Each row is a point. The window is the flat piece filled in between its corners: a triangle in 3 columns, a solid with four corners in 4, and so on. A path goes straight from each point to the next, and from the last back to the first. List the points from which the path goes on through the window.

Window (3 x 3):
-53; -17; -17
27; -6; 20
-10; 11; 16
Path:
(1): -52; -9; -53
(2): -59; 9; -45
(3): -66; -22; -6
(4): -56; -20; 4
(5): -32; -7; -44
(6): 34; 10; 7
(7): 16; -14; 26
(8): -14; -22; 14
(9): 15; 6; -12
(10): 27; 31; 4
(11): -15; -1; 19
(12): -78; -6; 19
Through the window after points: 4, 6, 10

Window (4 x 4):
15; 3; 29; 17
-20; -2; 34; 14
-6; 19; -74; -43
1; -6; 20; -70
Path:
(1): -25; 33; 22; -13
(2): -18; 53; 13; 17
(3): -4; -61; 46; -5
(4): -20; -44; -7; -41
(5): 13; 30; 38; -58
(6): -5; 28; 24; -23
(7): -11; -16; -4; -25
(8): -18; -14; 15; 2
(9): 6; 50; 15; 2
(10): -21; 44; -54; -18
(11): 24; -22; -80; -32
(12): 6; -22; 45; 5
(13): -25; 20; 61; -22
(14): -11; 34; 3; 18
(15): -15; -35; -16; -4
(16): -8; -23; 31; 2
Through the window after points: 2, 4, 6, 8, 16

Window (8 x 8):
12; 37; 37; 11; 47; 84; 13; -30
24; -29; -3; -19; -34; 7; -3; 46
3; -13; -19; 26; 23; -37; 36; 74
6; -37; -89; 18; -21; 75; 23; 27
-7; 3; -7; -31; -33; 57; 1; -64
30; -49; 1; 2; -18; -9; -10; -36
39; 20; -25; -53; 14; -4; -15; 40
-8; -18; 36; 24; 15; -45; -54; 6
Path:
(1): 29; 3; -1; 15; -23; 13; 1; 15
(2): 14; -44; 3; -20; -1; 8; -8; -6
(3): 10; -61; 16; -69; -2; 32; -29; -27
(4): 14; 7; -12; 28; -22; 10; 11; -17
(5): 52; -4; -59; 21; -40; -32; 14; -25
(6): -25; -57; 29; -43; 16; 22; -22; 52
(7): 8; -33; 17; -16; 35; 26; 13; -4
(8): 25; 26; -14; 46; -30; 3; -14; -6
(9): 39; 17; 35; 42; -25; -36; -37; 18
(10): -16; -28; 15; 4; 23; -22; -33; 7
(11): 5; -29; -19; -33; -7; 35; 1; -3
(12): 33; 27; -27; 0; -23; 37; 17; -4
Through the window after points: 1, 3, 7, 9

Window (9 x 9):
-10; 3; 59; 16; -24; 12; -26; 75; -78
-12; -7; 43; 31; -50; 57; -35; 16; -11
-45; -30; 1; -1; -71; 21; -14; 13; -19
-23; -36; 15; -16; 48; -11; -28; -12; 46
3; 3; 1; -21; 23; -5; 7; 20; 62
-39; 29; 24; -25; 34; 18; -4; 10; 4
-21; -13; 46; -1; 41; -13; 34; -12; 41
20; 15; 53; -9; -30; -18; -33; -6; -69
-2; -13; -29; -13; 77; 15; 34; -2; 19
Path:
(1): -19; 13; 0; 16; 15; 2; -22; 9; 25
(2): 0; -26; 54; -62; 17; 11; 21; 34; 7
(3): -27; -30; 47; -73; 8; 4; 0; 29; 48
(4): -15; 4; 2; 10; 38; 1; -14; -5; 16
(5): -55; 8; 29; 55; -41; -25; -62; 14; 10
(6): 2; -15; 28; -49; -3; 24; 21; 11; -11
(7): -31; -33; 18; -54; -57; 36; 18; 15; -29
(8): -35; -15; 7; 17; -36; 8; -22; 10; -5
(9): -12; 19; 33; 17; -8; -11; -24; 30; -42
(10): -21; -34; 42; -33; 9; 56; -1; 2; -8
(11): -15; -21; 3; -46; 9; 39; 20; 18; 10
(12): -4; 17; 28; 59; 47; -37; 9; -14; 10
Through the window after points: 1, 3, 7
